Each row of a before or after table is a point. One or more steps were done to the points. Then noise was added and the rows were shuffled. The steps act on how far a point lies along the listed directions, d1 being the first. Write out the steps. A step turns or swaps two directions, mirrors them in a line or flattens them onto one, adds a multiple of one to another, or multiplies one. Angles are multiples of 10 degrees, from the lower direction toward the higher: turns from -170 to 170, lines from 10 to 170 but not 90. Use the fewest steps. Two steps may share a direction if one is a turn and the other turns, adds or multiplies; they go together, in the order done. Otherwise the lowest direction goes first.

Directions:
(1): [.33 .43]
(2): [.43 -.33]
Before (10 x 2):
[.49 -.06]
[-.28 .12]
[.55 -.45]
[-.12 -.13]
[.65 .34]
[.30 .57]
[-.08 .54]
[-.28 -.08]
[-.73 -.50]
[-.37 .38]
After, 10 rows:
[.41 -.55]
[-.23 .41]
[.05 -.04]
[.00 -.01]
[.18 -.26]
[-.13 .19]
[-.06 .11]
[.07 -.02]
[-.24 .43]
[-.19 .25]
Steps: flatten d1 and d2 onto the line at 110 degrees

Directions:
(1): [-.32 .07 -.34 -.74 -.08 .30 -.36 .42]
(2): [.03 .05 -.34 .52 .51 -.16 -.22 .68]
(3): [-.16 .56 .10 .48 -.50 .38 -.44 -.03]
(4): [.57 .28 -.78 -.07 -.17 -.17 -.03 -.30]
(5): [-.07 .47 .27 -.23 .56 -.35 -.50 -.39]
Before (10 x 8):
[.26 -.05 -.57 -.32 .09 -.15 .13 .27]
[-.57 -.34 .64 -.64 .91 -.36 .08 .37]
[-.05 -.40 .38 .08 -.43 .08 .26 .26]
[.27 -.03 -.35 -.29 -.15 .24 .11 -.06]
[.44 .00 -.30 .09 .05 -.12 .13 -.13]
[-.03 .05 -.32 .03 -.08 .15 .06 .54]
[.39 .11 -.16 .42 -.25 -.11 .46 -.31]
[-.31 .05 .12 -.21 -.16 .03 .01 .18]
[.18 -.03 -.23 -.18 -.04 .07 -.34 .16]
[.24 -.01 -.40 -.11 -.40 .34 .36 -.05]
After (10 x 8):
[-.10 -.02 -.14 -.37 -.05 -.15 .15 .10]
[.05 .01 -.07 -.08 -.09 .17 -.41 .20]
[.12 .20 .14 .60 -.36 .08 .31 -.21]
[-.32 .17 .18 .15 -.18 .29 -.22 .51]
[-.01 .08 -.08 .11 -.50 .55 .22 .06]
[-.52 -.38 .55 -.71 .94 -.41 .11 .35]
[-.07 .10 .08 -.05 -.30 .48 -.09 .07]
[.24 -.51 .07 -.14 -.29 -.12 .43 .14]
[-.03 .04 -.32 .02 -.10 .14 .04 .54]
[.00 .17 .23 .42 -.16 .21 -.12 .03]
Steps: swap d3 and d4
